Each row of a before or after table is a point. One or more steps were done to the points. Then noise was added and the rows were shuffled. The steps act on columns, c1 being the first. Write out the steps. A step turns or swaps two columns, mirrors them in a line or flattens them onto one, adds a multiple of one to another, or multiplies or shifts one. Angles are multiples of 10 degrees, from the lower column toward the higher: turns from -170 to 170, lines from 10 to 170 but not 90. Use the fewest steps. Two steps may share a column if one is a turn and the other turns, adds or multiplies; they go together, in the order done. Otherwise the lowest column goes first.

Before (8 x 2):
[[ 36  44]
 [ 27 -26]
 [-32  58]
 [ 30 -13]
 [ -4  12]
 [  1 -22]
 [  5   4]
 [-22 -10]]
After (8 x 2):
[[ 66   1]
 [-36  10]
 [  2   7]
 [  1 -24]
 [-20 -10]
 [-24  20]
 [ 14   5]
 [ 19  53]]
Steps: mirror c1 and c2 in the line at 60 degrees

Before, 12 rows:
[[ 14   2   8  21  11 -32]
 [ -1  15  14 -16   6   5]
 [ 29  -4 -36 -12 -14 -10]
 [ -6 -20  -6  33  18  -7]
 [  7 -20  -9  13  35   3]
 [ 11 -20 -29 -11  -7  10]
 [  9  14  27  -7  14   9]
 [ -6  -4 -17  21  33  -7]
 [ 25 -14   3  -9 -10  -4]
 [ 11  -9  11 -24   9   4]
 [-17 -16  -8  34   3  -6]
 [  5   4  -3  26  38  16]]
After:
[[ 22  -7 -15  32   3 -18]
 [ 18   4 -17  29  12 -21]
 [  7  -3   1  26  24 -21]
 [ -9  10 -20  10   7 -96]
 [ 12  18  29  10  -5  30]
 [-12  -9   1 -21   4  14]
 [-18   1 -16 -22  10  27]
 [-12  28  36  15 -10 -30]
 [  0  28   4  -8  -6 -12]
 [ -5   3 -13  21  26  47]
 [  2  14   8 -25   7  12]
 [ 14  16  -1  16  25   7]]
Steps: turn c1 and c2 by 120 degrees; mirror c3 and c4 in the line at 110 degrees; multiply c5 by 0.7; multiply c6 by 3

Before:
[[ -3 -37 -20  -9 -53   6 -52 -11  11   1  18  -4]
 [ 17  15  -8 -33  39   9  10 -25   6 -23   2  -8]
 [  9  24  -6 -23   9 -30  23  13 -20 -32 -19 -26]
 [ 63 -10  15  24  12 -10 -15  -6 -10 -45 -26 -10]
 [ -4 -81 -19  18 -42  21 -33  11  36  22 -43  16]
 [  1  10  38 -51  -5 -17  -8 -35   2 -26 -19 -16]
 [ 16  -1  18 -22   9 -34  -2  -9  39 -14  11 -39]
 [  4 -10 -14  32 -53   6 -24 -15  41  20 -22  26]
 [-22 -19   7   3 -19   9 -62  23  27  26  -9  21]
 [-36 -74 -24  33 -41 -21 -54 -11  27  36  -9  55]
 [ 22 -12  28 -41 -23 -10   6   6  20 -20  25  19]]
After:
[[  3 -17   4 -20 -14  15   7 -22   8  44  -2  -1]
 [ 24   1  28 -61 -24 -26 -13  -7  -6 -21   7  27]
 [ -9  72 -13 -59  14  38 -52  33   4 -44  -5  39]
 [ -3  27  -4  38  11  23   5  -1  -2 -55 -16  49]
 [ 30  20  40  21 -42  15  -2   7   4  19 -22  -8]
 [ -6  63  -5  24  22   4  14  24  -8 -21  10  34]
 [ 19   4  22 -33 -25  18  13 -22  15   1 -32  -7]
 [-26  84 -29 -23  29  -1 -36  -2 -36 -50 -24  53]
 [  0 -31   3  -8 -31 -11   6  21  14  15 -29 -31]
 [ 17   2  19 -21 -11 -25   1 -11  50  11 -23  13]
 [-12  63 -12 -19  -9  -6  -8 -18  10 -51  11   7]]
Steps: flatten c1 and c3 onto the line at 50 degrees; turn c2 and c7 by 120 degrees; add 1.5 times c7 to c4; mirror c5 and c10 in the line at 40 degrees; turn c8 and c11 by 30 degrees; turn c6 and c11 by 50 degrees; turn c9 and c12 by 60 degrees

Before (8 x 20):
[[ -1 -20 -41  -5  36  -4  19 -18  20   9  -3   8 -14  16  32   5   1 -13
  -23  -4]
 [ 18 -12  -6  -2   8  -1 -24  28  44  48 -18  18  11  18  23 -18 -20   2
  -14 -19]
 [-66  29  41  -1 -63   0  28 -27 -34 -63  20  41 -40 -16 -24  30  -1  34
   25  29]
 [ -2  15   2  32   2  15 -32  14   8 -25 -52  18 -24 -16   6 -15 -31  -4
  -35  11]
 [-24  -1  27 -35 -15 -76 -22 -56 -40 -62  39 -31   7  14 -62  39  25  -1
   30  12]
 [  0 -40  -8 -33  12  41 -36  15  16  -3   9   2  11  18   1 -31 -14  -9
  -25  -9]
 [ -6 -23 -21  56  25  24 -30  32   8  19  -5   6  21   4  30 -23  15   1
  -23 -30]
 [ 52 -53   5  18 -14  28   9   1  31  14  16 -27   8  -2  37  -6   8 -15
  -46   0]]
After (8 x 20):
[[ 58  51  41   0 -64   4  29 -35 -30 -63  21  40 -42 -16 -24  23  25  18
  -35 -22]
 [  3 -16 -48  -8  36   0  19   2  20  11  -1  11 -11  16  30   4  -1 -23
   19 -21]
 [ 28   9  24 -39 -12 -75 -28 -21 -43 -57  44 -33   8  18 -65  47  -9  35
   -4 -57]
 [ 14 -13 -20  56  33  23 -30  35  12  16  -4   8  23   4  26 -20  -9 -24
    1  27]
 [ -7  14   3  28   4  11 -31  -7  12 -28 -55  15 -26 -14  10 -21  31 -31
    6  16]
 [-27 -20  -9  -2   8  -3 -25  22  48  45 -19  17   7  15  26 -17  11 -14
    3  25]
 [-50 -72   4  23 -11  27  15  -2  33  15  19 -28  10  -2  34  -5 -24 -44
   25  -1]
 [ -3 -36 -10 -37  11  39 -34  16  18  -4  11   0  13  20   5 -32  16 -29
   14  18]]
Steps: turn c1 and c17 by -160 degrees; add 0.3 times c1 to c2; turn c8 and c20 by 80 degrees; turn c18 and c19 by -100 degrees

Before:
[[ -1 -13  -6 -34  51  -5  16   2  21  25   2  56  36 -59   8  36   0 -11
   23 -27  22  12  -5  26   4   6  -6   9   7 -11 -32  32   9  -5  68  39
  -14   3  29  -1  15 -16  -5 -28  10 -13   9  24]
 [-25 -31 -12   0  38  37  22  28  30  20  31  10  27 -43  -4  14 -36 -31
   28 -14   4   4   3  39  10 -13 -39   6  28 -10 -27  60  30  10  53  23
   52   2  23  -2  -5 -24 -31 -52 -24  18   3   7]
 [-26 -29  20 -33  35  -6  12  -7  19  20  36  26  28 -45   0  -8 -27 -55
   17  15  -9  21  35   0 -27  -9 -54  18  40 -16  -6  25  37 -23  21  32
   36   8  40  49   9  18 -26 -38 -22  19 -24   0]
 [ -9 -19  20  36   6  20  46 -28  29  32  -3  49 -19  -5  24 -40 -32 -27
  -17  11 -20 -30  48 -29 -28 -29  -9  28  49 -38  55   3  55  12  12   7
   59  26  44  45  -6  38 -59 -50  41 -35 -15 -35]
 [-16  47   8  10 -59 -16  21  25  -9 -38 -25  50 -46  47  21 -16  -3  27
  -52  22  28 -22  35 -39  10  -2 -22 -33   4  14  12 -12 -25  18 -24 -36
  -38  -6  -4  23 -22   0 -11 -19 -33 -66   3  20]
 [-17  24 -14  11 -32 -54  12  36 -14 -52 -21  16 -75 -14  -2 -18  29  36
    5  11  23  15   0 -24  63  27   5 -21  19  11  21 -41 -12  26 -11 -46
  -48   5  -6  -8  -7  21  -6 -11 -57 -54   8  32]
 [ -7  70  -1  -3 -26 -41 -35  44 -15 -13 -30  20 -53  22  19  -6  31  45
  -41   3  14  -9  33 -11  40  -2  21 -42  30 -18  17 -20 -40  14 -14 -44
  -13   4 -19 -27 -13  27  -8  10 -30 -40 -14  14]
 [  6  11   6  12  27 -16   4  52 -33  -1  11  23  -5 -31 -14  50  14 -35
   -2 -37  23  43   9  23  20  51   3  -4 -45  14 -46   4  41  28 -11   5
    5 -39  -9 -33  -3 -46  11 -15   7  20  -5   0]
 [ 13  45  16 -16  43 -10  28  16  12  25 -23   3  11  12  -2  12  12 -26
   19 -22  -3  24 -25   1  15  18   9   1 -20  -2 -36  29  30  15  -7   9
    1 -12  -7 -48   2 -18  -8   4 -33 -16  14  29]
 [ 10   0 -16 -33  -7  12   8  26 -13  19   2  33  -1 -20   8  24  40   7
    7 -16  10  14 -27  -1 -19  34  16 -19 -19   0 -20  14  12  36   6 -15
    1 -57 -30 -51   8 -18  13  21 -31   2  13  25]
 [-23  25  17  32 -10  -8  -7  40  12  -3 -12  23 -39  18  15  18  15   1
   22   8  27 -20  15   4  31  -3  -3 -20  -3   7  27 -19 -36   5 -42 -29
  -55 -21 -33  -4  -1   9 -34  25 -45 -34 -11   3]]
After (11 x 48):
[[-26 -29  20 -34  37  -7  14  27  19  18  38  25  26  37 -14 -10 -28 -55
   16  16 -11  21  31   0 -25 -28 -53  16  37 -14  28  24  25 -24  22  31
   35 -16  40  48   8   1   0 -66 -22  16 -25  -1]
 [  9   1 -17 -34  -6   8   9  22 -15  18   2  29   0   8  16  25  38   5
    7 -15   9  15 -28   0 -16   3  18 -20 -17   2  27  15 -13  35   5 -15
    2  63 -28 -54   9 -12  29  36 -31   0  15  27]
 [ -8 -20  18  38   7  20  48  33  28  30  -3  49 -19  25 -42 -40 -30 -24
  -18   9 -19 -28  46 -28 -28 -52 -10  32  49 -38 -43   4  51  15  11   7
   59 -46  44  43  -5 -19  -6 -82  42 -34 -16 -31]
 [ -7  70   0  -1 -26 -38 -36 -15 -16 -12 -27  20 -56 -10 -29  -8  32  45
  -42   3  14 -10  33 -10  38  -6  18 -45  31 -23 -27 -22 -59  15 -15 -45
  -13  -5 -19 -26 -14 -13   3  15 -29 -39 -12  14]
 [-16  23 -13  11 -31 -56  13   5 -13 -55 -20  16 -74  23 -19 -17  30  36
    5  12  25  15  -4 -23  62   5   5 -22  18  11 -11 -38 -36  23 -11 -50
  -46  -4 -10  -8  -8   4  26 -18 -55 -57   9  31]
 [ 14  47  17 -15  42  -8  27  36  12  25 -25   1  10 -29  17  12  16 -27
   21 -23  -4  21 -23   2  15  -5  10   0 -20  -3  25  32   0  16  -5  12
    2  10  -7 -48   0   0  18   5 -33 -15  14  28]
 [ -2 -15  -4 -34  56  -3  12   6  23  25   2  54  38  35  15  34  -1 -11
   23 -24  21  12  -8  25   7  -3  -4  10   9 -10  57  32   2  -3  67  41
  -13  -7  32  -1  15  -7   7 -46   8 -17   8  20]
 [-14  49   8   9 -60 -17  21 -10  -8 -38 -21  51 -45 -32  -3 -15  -2  28
  -53  20  33 -20  35 -41  11 -13 -18 -32   1  11 -33 -12 -32  21 -23 -35
  -39   0  -1  21 -24 -18   0 -31 -32 -62   4  19]
 [  5  12   6  11  25 -17   3  60 -31   0  10  23  -8   5  45  53  13 -33
   -3 -38  22  44  15  23  19  11   4  -4 -47  13  59   4 -23  26 -12   2
    6  47 -11 -35  -4   6  44 -25   6  20  -3   1]
 [-22  23  18  33 -10 -10  -8 -12  13  -2 -10  23 -39  -3 -12  17  13   1
   21   6  27 -19  18   3  31 -39  -1 -19  -2   6 -34 -17 -55   6 -41 -29
  -56   6 -33  -6  -2 -14  10  38 -44 -34 -12   4]
 [-28 -29 -10   2  36  35  22  39  28  19  32  11  29  25  25  15 -37 -31
   27 -14   6   4   5  39  10 -31 -39   4  26  -8  47  63  -7  12  51  25
   49 -14  22  -2  -4  -1  -2 -82 -24  18   2   6]]
Steps: turn c8 and c33 by -60 degrees; turn c14 and c31 by -150 degrees; mirror c15 and c42 in the line at 130 degrees; turn c26 and c43 by 110 degrees; turn c26 and c38 by -160 degrees; multiply c44 by 1.6
